Rows are points. Each copy is the shape, with its points in the same order, stretched, turned, moved and blurred by noise. Some copies are also mirrored. Which?

Shape (7 x 3)
|  0.26 |  0.54 | -0.16 |
|  0.22 |  0.34 | -0.04 |
|  0.05 |  0.36 | -0.27 |
|  0.09 | -1.02 | -0.09 |
|  0.30 |  0.54 |  0.44 |
|  0.07 |  0.41 | -0.05 |
| -0.20 | -0.21 |  0.47 |
Copy 1 (7 x 3)
|  0.69 | -0.06 | -0.35 |
|  0.49 | -0.12 | -0.16 |
|  0.34 |  0.05 | -0.35 |
| -0.75 |  0.27 |  0.93 |
|  0.76 | -0.57 | -0.11 |
|  0.42 | -0.16 | -0.28 |
| -0.27 | -0.51 |  0.28 |
Copy 1 is: mirrored
Copy 2 (7 x 3)
| -0.39 |  0.44 |  0.45 |
| -0.35 |  0.24 |  0.38 |
| -0.52 |  0.41 |  0.22 |
|  0.68 | -0.09 | -0.65 |
| -0.29 | -0.08 |  0.74 |
| -0.44 |  0.26 |  0.31 |
| -0.06 | -0.55 | -0.08 |
Copy 2 is: only turned
Copy 3 (7 x 3)
|  0.41 |  0.41 |  0.52 |
|  0.24 |  0.22 |  0.31 |
|  0.17 |  0.54 |  0.29 |
| -0.24 | -0.30 | -0.84 |
|  0.17 | -0.12 |  0.65 |
|  0.09 |  0.43 |  0.35 |
| -0.63 | -0.23 | -0.01 |
Copy 3 is: only turned

Shape (8 x 3)
| -0.49 | -0.06 |  0.26 |
|  0.04 |  0.08 |  0.22 |
|  0.44 |  0.39 |  0.11 |
| -0.29 |  0.06 |  0.70 |
| -0.60 | -0.25 |  0.22 |
|  0.59 | -0.50 | -0.40 |
|  0.83 | -0.23 | -0.12 |
| -0.35 | -0.43 |  0.39 |
Copy 1 (8 x 3)
| -0.47 | -0.48 |  0.16 |
|  0.03 | -0.28 | -0.08 |
|  0.48 | -0.05 | -0.49 |
| -0.15 | -0.86 |  0.15 |
| -0.69 | -0.39 |  0.28 |
|  0.31 |  0.81 |  0.10 |
|  0.79 |  0.53 | -0.02 |
| -0.39 | -0.39 |  0.45 |
Copy 1 is: mirrored
Copy 2 (8 x 3)
|  0.30 | -0.32 | -0.22 |
| -0.06 | -0.09 |  0.01 |
|  0.00 |  0.28 |  0.52 |
|  0.42 | -0.49 |  0.07 |
|  0.18 | -0.53 | -0.46 |
| -0.83 |  0.08 | -0.29 |
| -0.70 |  0.06 |  0.15 |
| -0.02 | -0.71 | -0.40 |
Copy 2 is: mirrored
